Rows are points. To make a cloud, some directions were put in groups of two or more. Within a group, all points are equally far from the middle, so they leave a hole (a ring in 2 directions, a hollow ball in 3). The other directions are filled evenly. Then the cloud was stretched, turned, moved and blurred a little. Count the holes, and give their numbers of directions, smallest first.
In the rows, zero is written as 128.

Cloud (14 x 2)
[[ 95 189]
 [160 103]
 [151 127]
 [124  66]
 [108 182]
 [128  63]
 [ 79 191]
 [162  94]
 [ 74 191]
 [ 80 109]
 [ 85 102]
 [159 107]
 [ 99 187]
 [159 103]]
Holes: 1 (2)

Cloud (21 x 3)
[[154 170 163]
 [170 180  62]
 [ 98 166 142]
 [110 185  87]
 [154  87 160]
 [213 130 171]
 [ 73 156 108]
 [171 110 110]
 [145  93 131]
 [ 73 109 162]
 [185 191 113]
 [118 138 189]
 [ 88 116  99]
 [ 80 164  96]
 [112 185  87]
 [184 139  82]
 [173 191  75]
 [ 70 121 110]
 [ 78 113 172]
 [184 104 133]
 [215 132 167]]
Holes: 1 (3)

Cloud (28 x 4)
[[120  98 143 167]
 [164  63 110  86]
 [188  88 182 108]
 [146 139 116  24]
 [106 141  90 131]
 [ 69  98 141 109]
 [167  51 119  90]
 [180  99 104 190]
 [187 146 131  58]
 [ 68 223 136 109]
 [172  74 104  84]
 [190  70 131 184]
 [ 57 143 166  99]
 [ 47 110 124 124]
 [174 165 158  94]
 [194 112 104  88]
 [155  97 101 134]
 [116  82 103  64]
 [202 160 130 107]
 [ 92 148 163 175]
 [138 155 102  90]
 [135  90 119 165]
 [147 144 100  92]
 [155 116  96 155]
 [150 200 122 148]
 [136 153 122  24]
 [132  92  99  46]
 [117 158 170  67]]
Holes: 1 (2)

Cloud (51 x 6)
[[ 89 103 202 185 148 211]
 [ 90 144  52  93 128 109]
 [ 62 146 207 156 137 195]
 [131 149  60 106 171 147]
 [ 90 156 128  53 128 150]
 [155 182 160 127  86 141]
 [ 93 159 137 177 183 197]
 [160 184 149 160  94 166]
 [125 130 186 176 106 139]
 [ 83  87 128 184 104 160]
 [115  87 114 123 103  99]
 [ 46 129 125  83 106 171]
 [107 167 183 141  93 201]
 [ 43 168 167 149 115 182]
 [145 163 114  74  89  89]
 [116 162  82 109  63 132]
 [118 115 150 127 145 101]
 [114 165  69 140 114 156]
 [ 66  78  90  78 119 138]
 [150 185 155 129  79 149]
 [ 42 149 152 125 136 129]
 [111 130 158 128 189 136]
 [146  92 166 102  90 143]
 [ 84 106 100  44 143 163]
 [ 73 109 183 159  64 185]
 [ 62  99 147 133  55 159]
 [ 47 135 204 200 147 196]
 [ 44 168 125 166 110 118]
 [ 48  66 155 173 128 166]
 [104 122 143 152 104 219]
 [121 102 165 138  97 216]
 [130  89 132 137  84 179]
 [138 123  58 122 109 121]
 [159 177 161 119 167 171]
 [108 112 125 145  63 111]
 [169 180  80  86 111  83]
 [138 148 103 144  60 120]
 [ 69 126 134 199  79 155]
 [122 121 190  86 142 178]
 [132  98 146 129  80 193]
 [ 34 108 193 196  97 177]
 [157 183 106 139 153  97]
 [153 138 181 113 119 137]
 [ 62  93 167 191 141 213]
 [113 140  74 142  80 104]
 [ 82  84 168 186  94 179]
 [ 73  83 182 172 122 143]
 [135 137  51  60  98  94]
 [ 39 157 149 208 113 146]
 [119 138  65  68 122 165]
 [165 163  59  71 161 140]]
Holes: 1 (6)
